Every row gives one point. Each copy is the shape, with its points in the same order, turned, moved and blurred by noise. Some copies are also mirrored. Which?
In the rows, zero is written as 128.

Shape:
0: 117 190 155
1: 123 158 150
2:  95 168 138
3: 138 149 113
4: 163 114 148
5: 166 125  66
6: 124 154 106
7: 157  97 104
Copy 1, 8 rows:
0:  58 111 146
1:  92 123 132
2:  88  90 135
3: 118 125 157
4: 120 170 126
5: 170 144 180
6: 122 110 161
7: 164 154 138
Copy 1 is: mirrored
Copy 2, 8 rows:
0:  94 121  76
1: 104 136 102
2:  89 108 108
3: 139 120 115
4: 142 176 126
5: 192 112 145
6: 132 107 119
7: 166 149 159
Copy 2 is: only turned

Shape:
0: 121 109 160 118
1: 119 159 110 125
2: 112 162 147 151
3: 106 118 107 120
4:  98 153  98 113
5: 132 131  97 124
6: 109 106 153 111
7: 127 161 201 139
8: 134  90 109 159
9: 225 132 128 134
Copy 1:
0: 129 113 133 155
1:  95 112  94 103
2:  74 102 133 139
3: 133 134  91 138
4: 100 107  75 117
5: 117 126 107 104
6: 139 111 127 161
7:  89  72 173 166
8: 124 173 136 139
9: 135 127 184  52
Copy 1 is: only turned
Copy 2, 10 rows:
0: 149 143 134 153
1:  93 152 136 107
2:  91 157 156 142
3: 132 127 140 103
4: 118 153 149  83
5: 112 126 127 104
6: 150 143 134 145
7: 104 173 141 195
8: 125  81 142 134
9:  76  96  57 159
Copy 2 is: only turned
Copy 3:
0: 166 143 136 134
1: 114 124 161  96
2: 151 103 170  94
3: 123 138 167 141
4: 103 140 180 105
5: 105 130 145 130
6: 165 157 154 141
7: 199 116 139  78
8: 122  99 144 168
9: 113 104  57 112
Copy 3 is: mirrored

Shape (10 x 6):
0: 127 105  90 157 147 150
1: 107 141  91 123 114 130
2: 167 154 173 114 125 130
3: 127  81 148 164 155 106
4: 123 110 137 114 154 134
5: 159 125 132 170 152  95
6: 117 139  80 102 119 174
7:  99 188  87 153  74 181
8: 157 128 145 122  96 118
9: 186 134 156 119 102 158
Copy 1 (10 x 6):
0: 140 158 145 106  88 136
1: 115 123 112 143  85 131
2: 112  92 134 128 180 127
3: 179 133 163 103 127  91
4: 139 124 166 145 129 119
5: 149 149 125 100 147  92
6:  92 127 139 144  83 165
7: 116 105  65 133  80 194
8: 111  88 128 110 136 107
9:  96  86 147  92 160 143
Copy 1 is: mirrored
Copy 2 (10 x 6):
0:  95 106 128 127 176 114
1: 113 112 117 114 123  83
2: 167 120 131 100 109 168
3: 128  98  82 156 170 158
4: 125  98 129 153 129 141
5: 161 124  97 127 181 141
6:  90 101 162 107 117  88
7:  73 154 124  53 109  81
8: 154  90 108  91 122 140
9: 145  92 144  71 125 169
Copy 2 is: only turned
Copy 3:
0: 113 130 101 115  98 161
1: 142 144 156 119 110 160
2: 159 104 131 137 161  86
3: 105 106  86 167 146 158
4: 124 146 108 134 153 133
5: 155  90  91 164 124 149
6: 132 159 151  76 106 138
7: 129 128 204 104  55 123
8: 144  92 147 125 156 129
9: 140  81 134  98 152  91
Copy 3 is: mirrored
Copy 4, 10 rows:
0: 147 153 145 110  90 131
1: 106 128 136 138 123 146
2: 100 102 111  57 160 109
3: 186 107 147  70 119 143
4: 148 136 109  89 137 143
5: 145 119 179  66 136 123
6:  97 157 101 142 109 129
7:  40 117 132 138  74 146
8: 116  87 124  98 146 102
9: 102 103 100  73 131  75
Copy 4 is: only turned

Shape:
0: 170 117 148  92 135 162 168 165
1: 104 130 144 114 118 204 168 166
2: 135 137 180 107  88 128 183 164
3: 140 108 133 122 154 141 138 157
4: 152 180 146 116 129 129 122 128
5: 129 134 102 158 108 123 108 105
6: 179 134  98 148 158 122 163 126
7: 122 141  92 158 145  75  97 153
8: 128 134 123 175 120 136  95 124
9: 132 129 118  98  96 125 118 127
10: 172 113 136 132 147 127 141 169
11: 121 147  82 161 150  61 130 118
12: 116 110 119 176 140  72  90 108
13: 115 117 110 159 181  84 104  95
Copy 1:
0: 150 113 167 105 108 105 184 141
1: 126  75 189 108 133  82 120 135
2: 187 105 153 148  90  95 146 116
3: 142 131 142  95 135 142 139 136
4: 133 159 144 142 138 101 152 112
5: 131 166  96 127 143 109  82 147
6: 150 176  99  66 130 102 144 128
7: 136 145  69 121 171 150 106 107
8: 142 159 121 134 177 112  94 158
9: 118 143 112 151 111 115 120 139
10: 157 131 122  96 135 131 173 145
11: 146 183  65 100 152 143  86  86
12: 164 183  94 131 161 168  82 141
13: 138 196 106  94 156 177  87 121
Copy 1 is: mirrored
Copy 2, 14 rows:
0:  95 117 166 218  94 119 143 115
1: 149 106 204 193 134 113 144 123
2: 111 123 191 169  88 178 139  98
3: 112 103 132 174  99  96 144 116
4: 108  95 119 170 114 165 120 158
5: 130 156 104 125 142 133 133 155
6: 118 132  86 189 104 123 173 129
7: 150 103  61 114 108 121 123 123
8: 142 135 114 118 117 123 137 176
9: 100 142 126 154 136 140 108 129
10: 111 109 127 178  63 108 135 126
11: 142 118  47 115 122 138 152 108
12: 121 127  77  74 118 118 145 144
13: 106 102  73 100 129 105 170 142
Copy 2 is: mirrored

Shape, 16 rows:
0: 130 100 118 108 149 189 148 105 115 134 151
1: 122 121 136  78  71  90 121 110  90  87 111
2:  93 145 160 142 139 120 164 146 102 112 149
3:  92 161 124  69  29 115 103  92 109 103 118
4:  65 144 125 159 156 111 119 160 107 139 152
5: 137 145 152 103  61 100  85  96 100 112  91
6:  87 104 133 165 106 122 132 163 134  93 169
7: 152  98 118  98 153 134 182 116 128 172 162
8: 105 119 102 110 144 135 138 173 129 102 121
9:  81 106 126 168 160 119 155 136 109 135 123
10: 115 100 146 104 153 149 158 115 173 137 135
11:  94 178 156 156 148 110 120 156 101 105 142
12: 160 125 130  77  97  93  97  72 118 121 148
13: 108  92 151 107 147 156 142 169 120 164 145
14: 157  88 129 109 138 165 157 122 126 148 147
15: 147 105 101 140 111 149 172 150 158 144 139
Copy 1:
0: 126 132 134  96 180 131 149  99 101 112 129
1: 134  81 143 153 109  75 166 180  94 149 140
2: 171  78 129  99 115 126 119 113 147 127 157
3: 140  79 136 172  97  28 178 152  88 114 102
4: 135  87 100  86  87 117  77 114 152 111 142
5: 118 106 147 174  79  89 177 171 109 135 100
6: 175  89  75 101 138 104  95 154 151 140 124
7: 116 109 112 139 179 157 117  94  88 104 170
8: 132 111 133 102 142  88  89 118 127 154 131
9: 119  84 131  86 141 138  96 130 170 112 143
10: 134 145 123 138 184 115 120 112 139 105 159
11: 176 104 128 102  65 128 107 123 151 135 140
12: 123 131 130 167 110 110 160 174  62  95 144
13: 105 114  91 116 148 118 123  79 149 136 162
14: 120 128 113 129 185 143 148  99 102 122 144
15: 141 104 105 149 188 128  92 100 116 139 105
Copy 1 is: mirrored
Copy 2 (16 x 11):
0: 135 107 120 178 151 110 169 100 168  97 133
1: 120 125  52 159 154 102  86 133  98 166 138
2: 158 132  94 111 173  99 130 154 164 124 102
3: 125 125  83 201 167 134 100 144  93 216 153
4: 112 155 132 102 175 112 135 174 172 127  98
5: 127 133 100 164 127 132  64 123  98 174 158
6: 136 163  96 120 144  88 162 152 119 136  79
7: 121  53 115 156 129  94 153 143 172  88 135
8:  99 115  97 121 174 117 141 123 131 120  77
9: 132 145 134 123 168 109 139 166 142  71 105
10: 147  73 142 132 156  97 167 115 130 106 134
11: 139 155 101  86 168 127 111 156 176 143 110
12: 102 112  86 160 106 102 112 123 117 168 188
13: 120 107 151 147 170  74 134 121 167 113  92
14: 125  87 124 167 121  94 148  99 155  91 117
15: 126  90 120 150 112 123 158 133 138 105  72
Copy 2 is: mirrored
Copy 3:
0: 124 141 176 115  95 167 123 122 123 112 118
1: 102  82 117 147 136 144 177 164 172 180 151
2: 150 119 104 178 105 118 120 111 140 130 140
3: 117  68 125 104 109 116 206 160 160 192 192
4: 143 100  73 149  97  99 103 141 105 101 132
5: 104  87 112 126 141 118 213 148 136 191 131
6: 111  93  88 138 127 119 113  96 159  88 154
7: 184 130 160 125 143 186 114 139 135 114 103
8: 118 114 122 138 102 113 117 159 175 100 111
9: 128 112 106 146 120 118  73 123 116 126 112
10: 157 118 136 105  94 163 119 103 163 128  83
11: 135 132  66 174  98  89 143 130 123 121 135
12: 129 113 105 107 143 188 201 161 139 168 136
13: 155  81 152 151 100 144 124 123 129  86  91
14: 141 129 171 123 131 172 134 116 138 108  99
15: 152 126 158 102 157 123 117 114 166  97 114
Copy 3 is: mirrored

Shape:
0: 105 139 117 103  92 129  93 144 102 142 133 122
1: 112 148 143  80 131 143 119 149 148  89 146 119
2: 182 116 115 115 138 159 135 150 153 123 108 166
3: 160 133 106 119 200 148 152 101 127 128 118 138
4:  99 100 140 125 129  82  99 141 154 119 142 126
5: 124 128 107 106 112 138  70 137 120  83 124  99
6: 140 143 141 110  95  68 115 127 120 107 128  99
7: 121 130 155 100 110 116 118 126  89  94 146 141
8: 163  98  79 106 160 146 165 140 142 110 148 118
9: 148 143 190 110  77  91  98 117 133 115 153  70
10: 100 139 161 136  69 108 147 104 151 137 145  77
11: 161  80 114 122 183 168 110  90 150 121 123 147
12: 111 108 150 123 147 151  99 176 115  95 107 117
13: 120 133 141 103 143 121  91 168 122 143 127  93
14: 128 113 164 169  65  80 169 111 112 128 153  56
15: 187  87 112 114 193 172 122 121 134 136 178 158
16:  90  95 176  69  70  86 117 137 117 127 110  63
Copy 1:
0: 146 131 157 126 107 176 144  90 130 117 133 116
1: 137 140 158 149  98  96 170  88 136 134 146 137
2: 103 129 135 116  98  86  92  91 130 120  89 163
3: 104  90 119 158 136  83  75 119 147 134 134 142
4: 146 180 167 128 129 132 123 100 122 176 140 115
5: 122 154 137 120 125 141 146  59 157 113 166 133
6: 135 143 144  95 131 122 142  94  94 141 159  82
7: 169 130 124 122 112 118 150  80 140 145 130  93
8: 149 124 130 141 111  80  73  99 118 113 149 174
9: 139 147 181  61 101 114 165 115 125 138 178  69
10: 156 156 155  89 117 138 163 178 112 138 165 111
11: 103 136 126 143 107  93  56 109 188 140 130 146
12: 139 157 170 141 152 105 142  73 169 116 118 135
13: 127 132 205 138 132 130 133  88 136 119 144 116
14: 195 151 150  49 157 121 132 168 104 131 173  95
15: 136  94 154 135  82  76  40  88 177 151 124 161
16: 167 201 175 122 112 139 158 123 110  92 163  53
Copy 1 is: only turned
Copy 2:
0: 114 133 104 119 124 102 137 126 132  90  74 136
1: 123 133 110 125 123  90 167  98 153 139 130 166
2: 171  97 111 138 125 130 106 110 160 158 130 109
3: 180 139 141 142  89 137 152 117 114 160 153  88
4:  77 124 128 115 128 124 120 143 109 134 131 164
5: 118 139 121 161  98 100 141 134 151 129  78 172
6:  87 160  74 155 135 142 144 140 124 116 117 150
7: 112 163 113 131 160  95 153 148 148 127 110 129
8: 153  92 129 129  90 155 171 141 162 155 139 112
9:  75 176  91 170 148 133 140 123 150  73 144 173
10: 114 144 106 130 163 161 162 127 113  59 134 181
11: 162 109 190 162 108 127 122 120 132 156 142 105
12: 132 161 140 101 111 112 114 122 165 151 102 167
13:  98 156 115 110  85 117 123 102 145 112 112 142
14: 106 170  99 128 159 200 158 180 134  58 143 172
15: 156  95 173 143  91 105 132 140 169 142 170  72
16:  48 168 118 119 161 166 157  96 148  95  81 173
Copy 2 is: mirrored
Copy 3:
0:  91 147 132 152 119  80 126 141  97 113 132 132
1: 145 144  95 133 120 121 125 149 116 126  84 125
2: 137 155 141 148 141 130 168  96 171 152 119  85
3: 152 144 152  94 166 166 161 142 136 147 154  95
4: 128 121 138 115  95 110  84  92  99 135 105 130
5: 136 156 117 156  87 110 123 146  91  99 121  83
6: 129 117 133 127  52 100 146 133 107 137 133 147
7: 102 138 104 128  92 136 153 122 103 109 118 139
8: 122 176 160 115 129 164 137 146 140 173 105  83
9: 123  68 109 128  36  91 131 152 127 124 114 130
10: 109  90 121 141  71 108  76 159 136 151 139 159
11: 137 123 135 122 168 167 127 104 132 142 132  44
12: 136 170 121 130 116 125 108 117 137  72 109 106
13: 129 135 147 109 115  82 129 140 125  97 104 112
14:  84  90 153 116  26 143  90 156 158 143 145 165
15: 107 123 163 111 174 173 158 119 132 149  86  45
16:  94 135  87  87  42  65  88 138 134 116 135 135
Copy 3 is: mirrored
